Every row gives one point. The window is the flat piece filled in between its corners: a triangle in 3 columns, a solid with four corners in 4, and so on. A path goes straight from each point to the next, and from the last back to the first. After which points does the path pass through the window?
In the rows, zero is written as 128.

Window (3 x 3)
[[158 101 104]
 [158  75 187]
 [144 149  83]]
Path:
(1): [185 127 140]
(2): [104  91 149]
(3): [ 88 187  93]
(4): [210  84  72]
(5): [192  64 170]
(6): [113  99 145]
(7): [134  84 143]
(8): [162 119 155]
(9): [185 112 164]
(10): [144  79 163]
(11): [116  90 131]
(12): [198  83 133]
Through the window after points: 9

Window (6 x 6)
[[ 50 210  71 152 109 173]
 [152 113 124 140  62 129]
 [ 20 112 101 113 169 147]
 [ 96 104 136 175 158 136]
 [170 120 181  87 177 129]
 [185  66 113 141 165 122]]
Path:
(1): [ 72  88 136 119 132 216]
(2): [ 99  58 124 139 141 175]
(3): [102 200 131 187 163  83]
(4): [130 107 142  96 134  47]
(5): [ 91 139 109 139 185 197]
(6): [189  33 147 118 119 194]
(7): [ 68 137 121 144 142  92]
(8): [108 134 102 143 142  93]
(9): [118 111 110 111 146 185]
(10): [146 120 140 108 179 184]
(11): [ 93 104 131 117 155 106]
(12): [109 108 116 171 153 115]
(13): [ 82 108 178 148 158 188]
(14): [ 85 120  95 148 156 198]
(15): [ 39 163  97 135  83  78]
(16): [ 78 147  62 158 147  88]
Through the window after points: 2, 10, 12

Window (8 x 8)
[[119 112 135  67 168 175 106 167]
 [120 151 194 156 131 157 138 114]
 [140 162 143 132  71  44  82 130]
 [154 140 105 121 117  77 145 134]
 [132 130  83 119   7 117 107 110]
 [106 195  85 138 103  60 104 103]
 [151  54 124 110 148 144  74 124]
 [124  48 108 132 120 192  89 192]]
Path:
(1): [175 123 108 114 111 176 107 118]
(2): [170 152 138 149 117 148  78 117]
(3): [107 131 163 128 113 136 136 131]
(4): [104 115 108 102 109  60 178 141]
(5): [137 173  99 150 118 126  28  95]
(6): [166  89 108 137 114 197  88 165]
(7): [102  97 118 101 133 114 112 126]
(8): [ 90 122 146 135 131 109 108 150]
Through the window after points: 2, 4, 8

Window (11 x 11)
[[182 187  92 125 107 142 148 199 127 207  38]
 [125 126  97 111 101 136 185  72 158 107 180]
 [ 53  82 132 155  94  82 153 130 154 146  84]
 [112 200 189 107 150 155 137 201 110 155  58]
 [231 117 114 142 141 144 129  37  98 164  95]
 [220 163  97 193 116  97 111  54 143  65 203]
 [ 86  77 159  78  35 114 137 203 109 149  76]
 [ 99 104  70 168  99 142 148  86  84  67 142]
 [215 101 126 185 138 143 188 126 107 152 139]
 [157 139 149 115  96 134 182 173 147 109  16]
 [210 101  60 171 181 160  94  60 172  61 203]]
Path:
(1): [114 135 207 149 138 205 139 194 177 157  58]
(2): [138 193 119  98 128  97 149 144  73 127  95]
(3): [161 144 112  86 121 122 152 170  97 122  81]
(4): [158 137 130 178 101 151 165 128 158 143  65]
(5): [131 119 114 132  92 156 146 114 140 144  90]
(6): [140 122 106 146 142 117 158 160 108 108 104]
(7): [154 120  74 139 182  41 163  60  97 114 127]
(8): [161 108 101 156  96 162 139  95 138 104 135]
(9): [129 143 127 165 102 190 158 145 139 149  61]
(10): [135 144 136 107 129 102 146 142 101  97 113]
(11): [184 121  95 134 141 119 168 126 101 145 108]
(12): [201 143 145 172  93 189  85  78 169 154 102]
Through the window after points: 1, 3, 9, 11

Window (14 x 14)
[[128 177 117  99  11 134 148 149 148 158  74  96 156 158]
 [118 119 153 163  84  82 109 159 146 152 136  45 144 117]
 [ 96 159 137 128 146  94 157 167 120 139 207 247  61 160]
 [119 161 133 141 175  91 159 130 221 101 148 169  95  59]
 [178 172 182 134 142 138 132  93 126 122 178 173  39 105]
 [184 123 120  81 115  69 174 180 136 151  75  72 129 180]
 [101  96 119 125  88 119 171  55 112 124 139 129  48 202]
 [121  90 184  82 168 128 110 181 186 145 109 162 143  72]
 [121 172  78  59  83 166 128 171 159 164 137  32 136 174]
 [128 155 131 193 203 178 151 150 126 109 113 189  49  96]
 [175  96 123 170 136 152 137 158 172  71 178 205  51  86]
 [168 121 139 136 118  95  96 131 200 164  86  96 153 221]
 [132 150  99 140 163 108 100  87  80  52 164 226  50 123]
 [114 163 173  84  81 129 155 182 164  92 108  53 164 205]]
Path:
(1): [108 160 130 120 147 133  96 144 172 114 120 140  65 136]
(2): [157 118 138 103 107  84 170 140 124 152 126 111 158 166]
(3): [137 135 120 150 152 142 142 113 147 126 184 142 151  97]
(4): [111 143 155 116  57 112 135 146 158 110  81 133   7 186]
(5): [ 83 188 117 104 105  70 111 155 159 116 111 103  20 163]
(6): [178 100 144 126 112 148 154 148 130 146 133 118 167 147]
(7): [154 146 130 113 124 122 161 140 140 133 147 136 127 143]
(8): [ 80 109 175 151 158  97  94 136 180  76 122 123  26 135]
(9): [137 134 119 116 124  84 115 154 163 147  77 148  73 134]
(10): [135 147 163 185 153 190 177 134 135  93 200 110 152 120]
(11): [135 110  95 175 186 235 214 116 134 107 142 153 144 124]
(12): [148 138 143 142 131 101 115 155 173 107 139 167  63 112]
(13): [149 132 157 102 109 123 122 171 148 136 106 148  66 142]
(14): [123 134 108 151 106 128 160 109 131 118 166 110 153 165]
(15): [117 138 127 133 126 152 207  97 122 116 215 148 140 181]
(16): [138 142 144 126 108 121 120 129 142 130 100 132  61 132]
Through the window after points: 9, 11, 15

Window (14 x 14)
[[180  74 161 183 111 197 109 204 173 222  38 124 169  89]
 [122 160  95 135 162 178 170 164 127 128  97  88  74 149]
 [100 136  21 117 136 134 138  92 182 173  50 204 185  61]
 [144  97 128 125 143 155  75  95 142  46  80  85 158 152]
 [120 142 151 121 174 227 137 211 104 132 116  86 202  51]
 [175 159  88 132 147 161  92 150 140 142 109 109 132  94]
 [107 154 132  85 125 165 124 158  91 159 110 201 132 138]
 [ 92 123 123 176 119 140 106 124 104 203 140 109  96 141]
 [171  82 123 156  86 160 122  86 102 111  96 108 154  69]
 [109 100 136  58  98 138 106 118 112 127 163  95 110 133]
 [ 80 141 193 146 117  87 135 142  62 156 108  90  52  66]
 [ 75 151 144 176 120 150 121  97 150 197 114 143   8  96]
 [107 102 128 159 123 103 138 183  98  61 156 156  51 110]
 [107 150 207  92 112  89 151  71 171 132 143 183 159 193]]
Path:
(1): [162 120 146 148 223 145 145 123 150 152 117 133  90  76]
(2): [ 59 122 110 141  28 133  95 149 102  84 116 134  92 147]
(3): [ 87 157  91 105 104 159 133 148 156 135 104 126 173  97]
(4): [165  91 133 159 206 152 130 103 118 181  72 189 135  68]
(5): [172  55 190 154 191 127 106 110  95 157  86 168 104  74]
(6): [120 142 113 153  73 196 126 202 175 189  81 106 147 123]
(7): [ 95 143 125 130  92 175 118 143 147 145  96 127 131 117]
(8): [162 116 154 123 187 122 135 102  99 167 102 130 141 102]
(9): [112 114 120 131 165 133 122 123 102 184 125 104 116 106]
(10): [133 161 173 129   7 193 127 183 165 108  93 184 110  98]
(11): [121 175 137 137  94 168  95 136 119 153 102 140 148 126]
(12): [128 106 106 113 153 153 136 133 143 163  91 132 132  93]
(13): [149 122 160 117 193 180 124 171  96 149 137 106 132  92]
(14): [ 91 146 134 127 105 160 134 160 115 134  97 139 145  96]
(15): [106 129  87 198  30 153 136 178 132 167  97 122 114 140]
(16): [142 113 146  95 201 168 106  99 132 132 115 125 161  93]
Through the window after points: 1, 3, 5, 13

Window (14 x 14)
[[167 106  64 182  69 122 174 126 173  82 185  73 102 134]
 [ 90 169 131  39 121 147  88 144 161 104 114 172 111  94]
 [195 112  57 180 156 154 186 151 104 132 182  82 126  51]
 [164 124  84 176  92 113 148 113 148 111 131 198 166 164]
 [175  51  60  99  92 174 111  47  98  84 146 142 111  66]
 [160  77  69 126 194 144  88 124 173 210 195 110  73 183]
 [134 137 176 135 185 122  65 105 158 223 130  34 214  64]
 [156 170 137 140 130  85 114 149 100  79 244 128 105 121]
 [116 123  52 109  90  91  32 204 141 168 202  64 124 158]
 [155 174  97 117 137 166 129  79 129  65  59 154 165 142]
 [118 151  79 150 157 108 140 121 109 167  90 125  47 136]
 [111 132 183 140 189 116 144 142 103  71 107 128 189  93]
 [160 175 231  89 129 106 134 210 117 161 136  28 149 101]
 [101 156  93 110  77  82 159 122 112 154 201  61 183 168]]
Path:
(1): [175 156  87 122 150 103 117 130 163 116 144 151 122 120]
(2): [145 137  83 123 157  99 126 141 127 136 128 112 129 121]
(3): [ 84 136 167 148  94 149  82 135 114 144 172  89 109 128]
(4): [124 122 113 164  99 159 115 142  94 101 186 112  84 150]
(5): [156 153  68  76 142  58 130 136 156 140 157 116 154 124]
(6): [177 137  90  85 153 133 120 127 146 118 124 122 118 100]
(7): [ 34 146 148 188  92 126 134 145  93 168 178  97 137 110]
(8): [124 135 137 173  28 173 208 174 124  97 141  49  94 178]
(9): [161 113  72 129 166 100  98 108 134 158 174 109 131 118]
(10): [149  93  99 110 115  46 149  97 188 114 103 129 167 124]
(11): [126 152 110 129 112 143 124 139  88 121 168  88 137 114]
(12): [ 43  56  96 162  70 181 122  91  53 158 182  40 178 145]
Through the window after points: 2, 6
